Each wall is flat, endless, passes through zero and stands at right angles to its row. A trip goes straight from one point to another. Which walls does it cross, in order?

Walls:
(1): [-2.0  1.3]
(2): [-7.3  5.2]
(3): [1.0 3.1]
(4): [1.5 2.3]
(5): [ 2.3 -2.0]
(6): [-1.2 -4.2]
(7): [-1.2 -4.9]
(8): [-1.1 -3.0]
Trips:
[-5.3 -4.1] to [-8.2 -7.7] => none
[-2.6 -1.3] to [ 1.6 -4.0] => 5, 2, 1
[3.6 2.3] to [ 6.8 -0.8] => none
[4.9 0.2] to [8.2 0.9] => none

Walls:
(1): [-3.2 -2.3  1.0  1.6]
(2): [ 0.6  1.9 -8.0  2.0]
(3): [ 4.2 -0.3 -1.1 -4.9]
(4): [ 0.2 -5.2  3.8 -0.3]
(5): [-1.5 -4.8  8.0  1.8]
(6): [-1.0 -2.4 -3.6  5.5]
(7): [ 4.0  3.1 -0.3  0.7]
(8): [-2.9 -1.3 -2.0  1.4]
Trips:
[-0.1 -7.2  1.3  5.7] to [-1.5 -3.8 -6.2  0.9] => 2, 5, 4
[ 2.3 -0.9  6.3  2.5] to [ 1.1 -3.0  1.6  0.5] => 7, 6, 3
[ 3.5 -2.5  6.5  6.4] to [ 6.2  3.3 -0.2  9.4] => 1, 2, 4, 5
[-5.7  7.9 -2.1  5.4] to [-5.9  3.3  7.5 -6.1] => 7, 6, 2, 5, 8, 4

Walls:
(1): [-3.4 -2.9 -8.4 -0.7  3.0 -3.3 -2.6 -0.2]
(2): [  3.3  -1.4   2.4   4.6 -11.8   3.5   2.2   1.8]
(3): [-3.9  0.8  4.6  4.7 -2.8 -3.2  4.5  2.0]
(4): [ 4.1  1.1 -4.0  2.1  3.6 -3.0  0.9  0.3]
(5): [ 0.0  0.0 -2.6  9.2  3.5  1.0 -5.5 -0.2]
(6): [ 4.3 -2.9 -3.2 -0.7  1.0  0.5 -6.1  1.7]
(7): [ 3.6 -3.1 -0.7 -2.9  2.7 -2.0 -4.5  0.4]
(8): [ -0.7 -11.2   3.6   2.9   5.0  -2.5  -0.2  -1.2]
(9): [-0.8  6.8 -3.0 -1.3 -1.5 -1.3 -0.5  2.1]
Trips:
[ -3.7   6.2  -1.7   0.8  -1.1 -10.6  -7.1  -6.3] to [ 3.3  1.2 -2.8  1.5  0.5 -2.0  1.8 -2.7] => 3, 6
[ 2.7  3.5 -8.3  2.6  1.0  0.8  0.3  2.3] to [ 4.7 -6.4  0.6 -8.3 -4.8  1.3 -0.7 -2.2] => 7, 2, 5, 9, 4, 8, 1
[ -2.7  -0.4  -2.2 -10.2  -2.2   3.6   4.1   4.8] to [ 5.7 -8.3  6.8 -2.2  2.1  3.2  1.3 -3.2] => 1, 7, 2, 9, 8, 6

Walls:
(1): [ 2.9 -2.9 -2.3  2.0  4.7 -6.5 -0.7 -4.7 -1.3  6.7  1.2]
(2): [ 0.8 -4.9  1.2 -0.6 -0.2 -5.5  6.0  0.4 -5.8  6.5  2.9]
(3): [ 7.3  1.2  1.5  8.5  6.2 -3.1 -2.2  1.8  9.3 -1.6  5.1]
(4): [-3.0 -4.3 -4.2 -4.0 -1.8 -5.1  0.6  1.1  3.1 -0.4 -1.8]
(5): [  3.0   0.5 -11.8   8.3  -3.5   0.7   0.9  -0.9  10.2  -5.4   1.0]
(6): [-1.7  3.4  1.1  7.1  0.0  0.9 -0.6 -2.0 -3.1 -2.7 -1.0]
(7): [-1.2  3.8  0.1 -0.4 -0.7 -6.5  4.9 -1.4 -0.6  0.1 -3.1]
(8): [ 0.3  1.4  9.0  3.8 -3.0 -7.2 -4.8 -2.0  3.0 -7.7  4.3]
(9): [-6.5 -7.2 -6.6  0.8 -8.7  3.5 -7.6  2.4 -3.9  4.7  1.7]
(10): [ 7.6  5.3 -2.7  0.4 -4.5 -1.1 -0.4  2.2  0.0  0.0  5.0]
Trips:
[ 3.1  3.9 -1.6  1.2  1.7 -1.5  8.2 -0.9 -1.0 -2.4  6.6] to [ 6.1  6.1  1.0 -6.7  2.3 -3.6 -4.0  0.2 -3.1 -3.1  2.2] => 6, 5, 2
[ 5.0  1.6 -4.9  4.8 -3.7  0.0 -1.5 -4.5 -1.2  0.2  3.3] to [ 7.8 -3.7  3.5 -3.2 -2.1 -6.4  2.8  0.7 -0.8  2.2  2.7] => 2, 7, 6, 9, 4, 5
[-3.1 -7.7 -3.3 -2.6  2.9  4.0 -2.5  0.3 -8.3 -0.8 -5.3] to [-12.0  -1.6   3.2  -1.5  -1.3   1.9   3.0   4.8  -7.4  -0.6  -2.6] => 1, 6, 7
